Rows are points. Before rounding, the points of a table are all equally far from one centre. They may lie mostly on one side of it. Write the centre, to within rounding.
In the rows, 128 means zero.

Points (9 x 2)
[[107  79]
 [ 92  86]
 [150 102]
 [151 103]
 [116  78]
 [ 95  84]
 [151 126]
 [109  78]
 [132  82]]
Centre: [115 115]

Points (15 x 8)
[[156 123 188 107 133  95  96  67]
 [152  95 155  71 130  79 148 103]
 [156 100 151  99  87  86 128  81]
 [162 138 145  69 159  78  90  94]
 [124 118 152  72 110 140 121 103]
 [143 111 155  72 123 127 140  79]
 [140 118 189  83 130 127 131 101]
 [163 103 183  93 117  86 104  91]
 [166 151 156 121 130 133 138  83]
 [165 125 143 118 138 103 128  48]
 [140 104 142 107 117 123 102  55]
 [165 125 144 127  80 101 118  96]
 [171 115 174 128 131  69 141  86]
 [173 115 163  95 134  78 111  64]
 [126  99 179 138 109  99 143  80]]
Centre: [125 133 143 111 132  90 119 101]

Points (18 x 14)
[[132  85  74 123 131  83  98 133 128 142 104 119 117  91]
 [166 114  56 144 176 101  84 160 103 146 109 108  97 104]
 [142 155 119 196 118 122  70 132  79 131  91 116 101 148]
 [141 113  82  88 155 116  84 141  97 153  88  88 110  89]
 [157 106  74 108 154 111 109 142 103 127  86  93  96 106]
 [130  98  88 147 123 118 113 147  93 152  44 113 117 116]
 [175 154  70 159 154 120 120 120 101 144  89 100 126 133]
 [149 114  97 159 171 128 106 155  73 154  73  76  82 138]
 [154 109 100 187 138 135 116 103  85 153 105  79 117 145]
 [135 124  71 194 113  84  79 155 100 134 101 115 135 141]
 [140 105  90 168 170 129  93 131 108 124  78 100  81 140]
 [136 105  68 181 118  91 121 164  83 159 103  77  87 158]
 [149 157  83 133 143 138  67 115 117 210  72  85 104 105]
 [148  81  71 128 141 125  61 103 104 156  82 109 103 154]
 [134 148  81 172 157 140 123 144 122 170  91  65  70 119]
 [142 125  87 127 166 115 119 133  95 122  82  77 112 137]
 [142 155 104 171 166  94  95 114 113 169  68  97  86 145]
 [148 114  82 168 132  96  99  99 116 158 103 103 123  90]]
Centre: [141 126 111 136 123 124  90 157 121 176 119 109 108 142]

Points (31 x 24)
[[ 92  96 120 119 183 159 138 118 104 146  67  87 132  60 144 131 101 167
  146 154 140  93  92 131]
 [103 119  85 109 188 157 136 105  59 154  75  66 135 106 137 163  50 124
  143 125 164 123 120 145]
 [131  97 185 141 182 146 145 117  70 154 104 115 146  95 146  98  94  97
  138 123 180 112  94 101]
 [146 109 116 138 177 183 166 122  75 195  71  97  97  97 133 145 130 151
  132 102 163  86 130 141]
 [114  89  91 131 173 131 141 136 100 177  83  96 113  90 114 161 106 155
   81 114 169 102 105 101]
 [111 119 129 104 196 140 143  94  71 168  69  85 140  80 159 124 122 154
  109  95 188 126 111  93]
 [141 117  88 122 178 140 157  88  59 147  68 122 120  84 182 108 112 139
  124 126 149 125 102 118]
 [ 97 111 129 115 170 152 162 152  70 173  80  74 130 112 177 122 127 164
  148  76 156  97 122 118]
 [133 100 140 130 180 197 144 104  56 173 111  90 127 114 148 141  76 120
  155 112 176 109 126 105]
 [113 115  90 123 198 135 138 118  98 158  70  71 143  68 146 136 127 125
  118 100 132 146 101  96]
 [122  95 101 111 172 141 165  98  67 173  78  91 147  67 163 173  99 121
  145 103 148  90 108 131]
 [150 120  98 115 183 175 159 103  70 172  64  97 154  95 127 133 111 162
  106  92 185 130 103 124]
 [137  98  98 106 155 121 132 136  85 167  87 104 154  68 116 161 100 141
  152 132 204 120 107 123]
 [126 138 103 106 191 132 136 106  76 153  38  93 136 101 123 132 122 154
  127  94 161 100 111  72]
 [135  84  81 121 143 150 148 110 108 150  53  91 133 112 117 121  58 107
   97 115 159 159  94 130]
 [115 128 141 146 182 174 146 102  72 168  87  74 133  89 145 100 119 113
  111 135 152 102  96 108]
 [109 128 108 129 198 165 154 136  63 189  63  97 136 102 159 125 141 139
  123  99 160  92 129 119]
 [114 102  90 107 188 139 177 120  84 174  74  84 138  97 133 143 132 175
  130 114 149 142 114  92]
 [168 116  80 128 162 140 137 123 119 163  76 105 103  80 156 147 116 153
  149 120 144 138 102  94]
 [134 135 113 144 184 166 147 129  55 153  67  99 117  77 159 144 108 133
  122 126 186  92 128 128]
 [129 119  84 109 169 142 153 114  58 165 117  78 129 119 170 156  81 149
  149 117 161 125  96 108]
 [160 115 138 110 177 165 163 132  90 152 105  91 173  92 166 143 131 139
  145 127 185 122 111  94]
 [101 113  90 108 173 135 139 129  70 162  70 127 116  79 161 152  96 136
  169 106 165 141 114  96]
 [127  96 128 114 176 130 135 139  55 152  92  65 157  98 137 138  75 151
  128 148 153 121 128  79]
 [110 115 128 101 180 163 138 148 116 193  63  86 107 112 152 185 107 149
  127  75 168 149 120 102]
 [103 130 121  76 164 140 129 155  71 168  87 101 129 110 163 153  90 117
  153  86 144 135  91  81]
 [115 101  82 116 183 179 120  95  88 133 110  61 125  92 144 153 124 125
  127 131 142 102  99 118]
 [136 130 105 105 187 154 141 119  67 189  75  83 120  68 157 166 130 129
  127 127 157 125 151 130]
 [133 116 135 121 163 170 121 134  99 195  95  70 136  84 161 148 135 141
  127  97 168 135 152  99]
 [138  94 140 140 190 139 186 125  73 155  68  96 138  97 168 129  94 112
  111 106 193 119  85 114]
 [156  99 143 128 180 122 140 169  75 177  66 104 145  93 152 143 139 146
  134 141 169  92 113  99]]
Centre: [130 107 141 107 170 134 133 117 106 143  81 109 128 130 132 137 106 130
 131 112 144 122 123 143]

Points (30 x 24)
[[133 112 169  97 162  90 101  59 184 126  68 129 146 138 154  88 115  94
  124 134 102  88 125 120]
 [114 122 154  97 162 122 117  77 169 144  71 117 117 142 150  51 141  94
  134 150 113 112 147  89]
 [139 114 162 107 147 131 101 103 155 151  57 119 138 123 175  64 130  76
  128 136 121 140 114  98]
 [132 116 170  76 163  84 115  60 183 161 112 133 112 154 154  94 125  60
  175 108 115 132 145 117]
 [128 107 145 113 138  88 103  75 151 150  68 156 144 167 134  75 108  74
  138 120 136  97  85  82]
 [127 126 136  67 168 113  95  79 132 138  67 134 123 139 180  83 123  72
  128 145 135 115 127  90]
 [106 113 185  92 132  82 100  81 172 165  64 128 133 162 135  64 146  93
  128 126 123 128 142  96]
 [ 99 146 149 102 156 137  84  73 162 147  55 150 107 144 167  94 139  61
  151 127 129 139 132  86]
 [103 126 156  78 146 102  73  62 147 157  72 123 117 145 142  68 141  89
  142 112 109 127 128 100]
 [118 127 171 111 145 104  92  75 153 132  85 133 138 164 160  66 105  58
  134 115 111  93 131  91]
 [133 105 141  84 143  99  87  81 138 115  93  98 142 136 144  90 126  76
  133 139 150 129  97  86]
 [112 105 160 113 169  80 107 109 157 162  52 153 120 155 146  88 146 100
  139 133 114 113 112  78]
 [142 117 129  90 165 126 103 103 136 141  72 165 134 166 166  49 116  84
  138 101 122 100 121  93]
 [150 106 142 101 154  96  84  56 156 125  81 148 162 158 154  70 161 100
  144 131 114 107 126  94]
 [121 114 138 100 138  99  84  80 178 138  38 154 137 148 151  83 143  81
  152 124 154  92 135 102]
 [116 108 161 116 161 121  93  85 152 164  56 152 118 143 152  62 119  80
  147 141 143 125  91  93]
 [139 129 179  76 173  99  90  77 138 146  38 130 122 150 150  99 165  89
  145 116 109 118 120 113]
 [130 117 145  96 126  95  77  83 141 152  49 138 128 117 148  68 133  68
  152 137 152 124 100 119]
 [122 100 171  97 160 102  94  75 151 150  39 153 131 156 129  93 132  77
  123 117 137 108 109 105]
 [150 106 165 101 142 126 108  59 152 131  54 156 134 149 124 106 123  71
  168 137 130  92 111  90]
 [140 129 169 102 158 103 123  72 152 128  35 118 102 177 152  80 134  89
  135 124 121  86 121  99]
 [101 123 145  90 161 123 110  75 168 135  41 137 101 135 145  78 136  84
  126 148 128 125 112  96]
 [151  92 162 107 183  96  89  80 165 145  70 131 120 155 145  77 111 102
  152 120 117 142 143 119]
 [114 113 159  97 128 107  99  80 156 139  58 102 132 171 129  78 144  78
  149 130 118 115 138  94]
 [115 102 162 128 152 114  84  94 141 147  58 133 152 127 156  95 120  91
  153 137 138  87 131  90]
 [133 133 142 100 185 110  91  91 157 129  69 174 129 169 189  64 109  75
  127 148 130 120 109 111]
 [107 166 181 107 129  76  93  53 153 141  47 136 122 162 125 106 128  60
  116 124 147 103 110 106]
 [ 90 126 190  84 174 100  91  95 153 161  59 137 129 143 136  69 109 111
  151 138 117 139 126 101]
 [104 124 163 108 155  86 106  88 159 124  44 151 152 127 163  74 119  88
  126 155 138 103 129  90]
 [101  96 166  85 130  99 122  84 154 132  85 127 108 168 148  73 142  73
  127 156 133 105 118  94]]
Centre: [133 164 159 110 136 110 130  97 150 135 108 152 131 150 147 108 133 121
 145 119 151 127 119 132]
